Every row gives one point. The window is the flat piece filled in between its corners: a triangle in 3 columns, a solid with four corners in 4, and so on. A path goes straight from each point to the next, and from the last back to the first. List the points from which the path goes on through the window.

Window, 3 rows:
0: -12  -1   4
1:  17  40 -11
2:   0 -53  13
Path:
(1): 20 35 29
(2): 20 -7 16
(3):   9 -17 -17
(4):   9 -14 -20
(5): 15 -9 14
(6):   5 -37  42
(7):  -5 -60 -24
(8):   8  19 -38
Through the window after points: 6, 8

Window:
0:   2 -11 -11  33 -13   2
1: -28  32   3  -3  30  27
2: -11  26  -2 -33  13  19
3: -10  -8  -4  -7  31  16
4:  37 -31  50  60 -12  -2
5: -30 -24   5  11 -18   8
Path:
(1): -19 -11   7  22  -4 -28
(2):  -5 -21   4  26  -8  31
(3): -21  16   1   0  17  51
(4): -24  28   5   0  28  11
(5): -20   0   6   5  21  -9
(6): -4 -5 -8  3  5 50
(7):   4 -10   0  15 -16  47
(8):  -8  -1  19  13  10 -28
Through the window after points: 3, 5, 7

Window (8 x 8):
0:  27   1 -30  -5  10  23 -23  -5
1:  21  26  -5   5 -33  20  21  15
2:  -4  -2  -5  23 -22  -4 -23  -1
3: -13 -26  32 -60  -4 -47 -14  -6
4: -11  -5 -35 -16  -2  -5 -14  -5
5: -45  16   4  25   1  48 -10   1
6:   0   9  -6  10  12   0  14   8
7: -15  19  -2 -10  -4 -28 -37  -2
Path:
(1): -12   8  -4 -13  -3 -22 -30  15
(2): -16   5  -7   8   1  12  -8  15
(3):  -9  11  -2  12  -1   7   0 -12
(4):  -8  16 -12   3 -16  11 -15 -27
(5):  -3  -9   1   7 -11  12 -32  43
(6):   1  -2 -14  -2   5  11  -6  24
(7):  -2  12   0   5 -20   7  13 -38
(8): -10  17   5 -13  -7 -18 -19 -35
Through the window after points: 2, 8

Window:
0:  38 -26   1  25  -7  45   9  30 -15  -7  12
1:  -3  17  -2  -5  14  10 -12 -30  10  20 -13
2:  22 -16 -21  -4   8  -7  -6 -10   5  30   7
3:  32 -19   8  31  -3  13  15   5 -29 -26  25
4: -10 -12   9   9  -6  -9 -42 -13  -6  23 -12
5:  15   2  14   1  24 -17 -17  -4  26  17 -12
6:  15 -11  22  16 -10  14  29  31 -36   1  15
7:   5  11  12 -18 -40 -13  55  14  60 -36   6
8:  15   3  -9  24  -9  11  15  44 -13 -24  27
9:  16   6  11 -33  -1   0 -23  -9  -5   1  -5
10:  20  27  15   6 -22 -15 -20 -11   7  22  -6
Path:
(1):   6   3  17 -10 -17   3  25  10  32  -8  25
(2):  13   5   4  -5 -25  -6  29  13  22 -24  -4
(3):  26   1  -9   7 -17 -14  12   4   0   0 -27
(4):   4   1  20 -13   1  10  -8   1   8  11  38
(5):   3  -2  22  15   7  10 -17  10   9  13  32
(6):  26 -10  -9  10 -14   5  17   7  -9  -3 -22
(7):  27  -4   7  13 -14  12   9  17 -10  -8  -9
(8): 14 -4 20 16 -4 20 -2 14  4 -6 19
(9):  15  15  13   2 -16  -3 -15  -2  14  21  20
(10):  17   8   3  13  -9 -13  -7  -1 -19  -5 -36
(11):  13   4  -3  19  -9  -2  19  14  -1 -30 -24
(12):  14   6  18  -2 -15   4   7  12  11  -7  23
(13):  8  5 10  3 -7 10  4 10 12  8 21
(14):  10   1  -4  -1  -5  -7   6  13  -7  -3 -23
(15):  16   1  -7   2  -1   1   3   8  -5   2 -29
(16): 13 -1 17 11 11 10 -9 -3 13  9 29
Through the window after points: 1, 3, 9, 15

Window:
0:  -1 -12  -1   7 -27  -7 -15  37 -29  23  25 -15
1:  13 -30   6  28  15  30 -10 -22 -26   9 -22  24
2:  -3 -52 -31   4 -33  -4  10 -20 -51 -26 -25   8
3:  -7  21   7 -50  37 -29  18  18 -19 -15  -3  28
4: -34  14   0  -3 -21 -43  20  -4   8   8   3 -29
5: -25  30  -1 -28  -1  15 -42  10 -13  11  21 -17
6: -27  15  23 -34 -47  -6  44 -55  15  20   2 -30
7: -30 -18 -12  -8  17 -15  47 -11  15  30   6   5
8: -17 -15  10 -21 -10 -13  19  30  31  60 -31  25
9: -33 -26   2   0 -34  17  29  -3 -19  15 -25 -38
10:  14  10   3  -6 -15  29  30  24  50 -41   7  19
11:  -4 -17  33  -5 -34  14 -26  -7   9 -36  28 -16
Path:
(1):  20 -28 -18  -9  -4  -1   1  12  -7  -2 -17 -18
(2):  10 -12  -8 -15  20   2  10  -3  12  18 -10  -6
(3): -24 -12   5   9 -10   9  19  -8  -6   2   4  16
(4): -52  11  22   0 -21   4  19  13 -20 -11   6  33
(5):   1 -14  -5 -21 -18  -6   4   0  14  13  -3 -30
(6):  15 -13  -6 -22   3   0   1  -7  16  15 -10 -32
(7): -27   0  20  -9 -32   7   9 -15  -5   1   7  -3
(8): -41  -9   7   7 -20   6   4  11 -26  -4   5  12
Through the window after points: 2, 6

Window:
0:  21  -7 -26   5  11   0 -15 -14  13 -10 -44  -9   9  19
1:  21 -17 -30 -12 -32  11  13 -28   6  39 -24  30 -14 -10
2:  28   4  36 -22 -14 -25  43 -11  40  -1   3   0   9  16
3: -41 -35  12 -31   9 -25  15 -28  -9   2  12  12 -19  13
4:  15  20 -40  20  -1  26  -1 -23  -1  -5  14 -10  -2  -1
5:  16  16 -15 -11 -10   7  -6   1   1 -10 -17  24 -29   8
6:  21 -31  10  -1 -25   9  17   1  23 -17  19  34   9   3
7: -18   9  -6 -14  13 -13   3  -1  32 -16   0   9   9   6
8:  30  -2  -4  11  33 -21 -19 -31  24   0  11   6  21  25
9: -10 -10   7 -19  -9 -21  -9 -15 -17 -29  20  -6  60   5
10: -29  35  16  45 -12   9 -29 -14  10 -47  11  -6   2  11
11:   2   6 -12   1  20 -27  22   7 -15   1 -44  12  28  18
12:  -8  10 -35   2  18 -32 -17  43   5  -4   1 -12 -13   3
13:  -4  21  13 -12 -18  36   4  10 -38  14 -20  -9  35   5
Path:
(1):  -5  10 -14  -3  -9  -7  -5   6   4   4  -4   1  20  31
(2): -12   3  -5 -10  -6  -5   6  -4   8  -5  -5  12  11  34
(3):  -3  -5   8  -8   7 -14  -3  -3   1 -10 -13   4   1  -7
(4):   5  -7  12   4  17 -19   9 -12   3  -8   2   2   3 -26
(5):  -5  -9 -18  -8 -19   2   4 -17  12   6  -1   9  22  41
(6):  -5   4  -3  -2  -8  -3   2   3   7 -10   3   4  15  27
(7):  19   2  20   1  18  -1   3  -4  -7 -17  -6  -1   9 -30
(8):  18   1   7   3  18   1  -4 -10   5  -8 -18  12 -18 -35
(9):   0  10 -24  -1 -16   2   8   1  13  12  -8   4  -1  45
(10):   7   6 -16   2  -6   4   0   1   7  -1 -16   6   1  26
(11):  12   5  -3   1   9   6  -3  -9   4  -1 -26   6  -7  -7
(12):   8  -9   4  -4  11  -8   3 -11   0 -12  -9  -1  13 -21
(13): -12   1 -12  -2 -12  -5  -4   0   5  -3   3  -3  28  42
(14): -12 -14 -18 -17 -13  -9  11 -15   7  13   0   9  -3  31
(15):  10 -12  21  -6   9  -7   7 -24  -2  -5  -6  19  -7 -33
(16):  18   3   4   1  33  -1  -5   0  -8 -10  -4  -5  -9 -34
Through the window after points: 14, 16
